Each wall is flat, endless, passes through zero and stands at right angles to its row. A trip goes straight from one point to another. List the walls that it crosses, first one first.

Walls:
(1): [18 -5]
(2): [  1 -33]
(3): [12 23]
(4): [-34  15]
(5): [ -1 -16]
(6): [-8 -4]
Trips:
[ 8 -2] to [24 17] => 5, 2
[-28   0] to [-20  -7] => 2
[-29  -2] to [-1 17] => 2, 5, 3, 6
[10 10] to [ 6 -7] => 2, 5, 3
[ -6 -29] to [-24 -15] => 1, 4
[ 20 -16] to [ 15 -13] => none

Walls:
(1): [-39 -29 -18  -4  17  12 -58  49]
(2): [  6  27 -24  31  -9  31  -3  -4]
(3): [-23 -14 -14 -13  17   9  -1   5]
(4): [ 13 -24 -19  19   2 -20 -37  42]
(5): [  0 -10   7  49 -24  27   0  15]
(6): [-12  58  21   4 -40  -2 -25  -1]
(7): [-26 -60  -8 -20  19   6  16 -16]
Trips:
[-40  18  34 -11  -3  -9 -16 -13] to [-32  32  30 -24  24 -42 -32 -22] => none
[ 28  13  -3 -50  20 -10  -6  43] to [ 36 -15  49   0   9 -20  14  -2] => 3, 1, 4
[ 18 -36  22 -14 -12 -12 -19   2] to [ 24 -20  20 -27 -30 -31 -49   3] => 6, 7

Walls:
(1): [ -6  12 -38 -20 -14  13 -17   7   7 -34  54 -15]
(2): [ 31   5 -32  12 -11   5  -1 -11  -1  -2  -7   2]
(3): [  1 -36   2  -8  23 -11 -29  14  -9  19   8 -16]
(4): [ 30  29  11 -19  -9 -33  -6  17 -36  15 -29 -13]
(5): [  4 -10   9   2   2 -13 -18  -7 -18 -10  14  16]
Trips:
[-16  14  -4 -25 -30   4  12  -7   6 -10  18 -16] to [ 12 -14 -22  -7 -15  -6 -16  20 -22 -33 -44  29] => 4, 2, 5, 1
[ 27   1  18  -6   5 -24 -26 -16 -60   4   0 -13] to [ -1  26  -7   7  -3   6 -10  -5   3 -33  37  16] => 1, 3, 4
[  4 -23 -26  15 -10 -11  -7 -31  -3   8  32 -21] to [ 21  -1 -26  14  16  21   7 -11  15 -20 -29  -5] => 5, 3, 1
[-17  13  -7 -13 -46 -18 -23  23 -14   9  -2  23] to [  4   2  16  -6  -7 -22  16  34  32  18 -39 -19] => 1, 5, 3
[ -8 -28  -6   6  19  19  22 -22   4  24  -2 -18] to [ 24  28   2  -3  -2   1 -18  -1  10   5  22  -2] => 2, 1, 4, 3, 5
[ 12  -5   7 -10 -40 -20  41  -1  13   7  10  13] to [ 18   2 -11   0  26 -26 -14   7  19  43 -22 -26] => 3
[ -2  24   7  -1   7 -24   9  12  29 -10 -41 -48] to [-38   6  17  38  -2   7  -7   1  -6  20  -9  16] => 4, 5
[ -6 -13  -9  17   2 -19 -20 -11  19  -7   8   0] to [ 29  28   1 -18 -14 -16 -44  11  42  -8   4   6] => 4, 3

Walls:
(1): [ 16   0  17  -5 -15  13   3  -8   8  11   6  -6   0 -13   5 -31  -3   2
  -6  -3   4  -9  26   9]
(2): [ -9  19   8   4 -13 -34 -23  13 -10  -3   0  16  -1 -16 -18  -1   7 -11
 -10  12 -34 -10 -13  15]
(3): [-12   1  -1   3  -8  -5  20 -11 -10 -11  -9  -4   2  12  -2   3  18  -4
  14  -3  21  -4   0 -23]
(4): [  7  14   6 -14  -5  -7  22   7   2  -6 -17  -7   6   6   1 -33  -5  -5
  -7  -3   2  -7 -19  -3]
(5): [ 24  10   8  15   1   5  -8   1  -7  -5 -24  27  11   2   9  -5 -12   5
  14   4   0  21 -19   4]
(6): [-14 -31 -14  -9  13   8  13   2   4   0 -14 -60  18  -6 -11 -23  11  -8
 -25  -1  -3  17  -5   9]
(7): [ -2  21 -10 -14 -16  -4  -4 -12  -4 -11  -3  -6  -6 -18 -15  -2   5  -2
 -27  16  29  -1  -2  -6]
(8): [ -2  21   4   7  10   9 -11   1  28  -4   0  -2 -19  12  13  -1  13  -9
  24  -5  -5  -1   3  -5]
(9): [  3  -1  -4  -7  11  -9  -8   7  24  30 -11 -21  10  -6  18  20   3  12
  -3  -5   1  23  -3  -6]
(10): [  7 -18  11  -1  -2   7  -2  17  12   6   5  -3   1   1  -9  -7  -2  12
  -1 -46  -9   6  -3  11]
Trips:
[ -2 -20  -2  -3  -2  13  -4 -15   8   2   1 -23  26   7   0  29  11  19
  11 -10 -13   7 -11  -3] to [ 26  -1  16  13 -22  -9   6  11   7   7  10 -11  28  -4  -6  23  -6   7
  23   2 -16   5  -5 -12] => 5, 6, 2, 3
[-30  16  -7  -3   7 -38 -13  -4  11  -3 -21   0  12  16  -4   1 -18   8
   5  22  24   8   1  -5] to [ 11  21  15  -2   4 -16   2   2  28   2   7 -12  16  -1 -10   3  -9   5
  12  -2 -26  -7  -5   9] => 3, 7, 10, 1
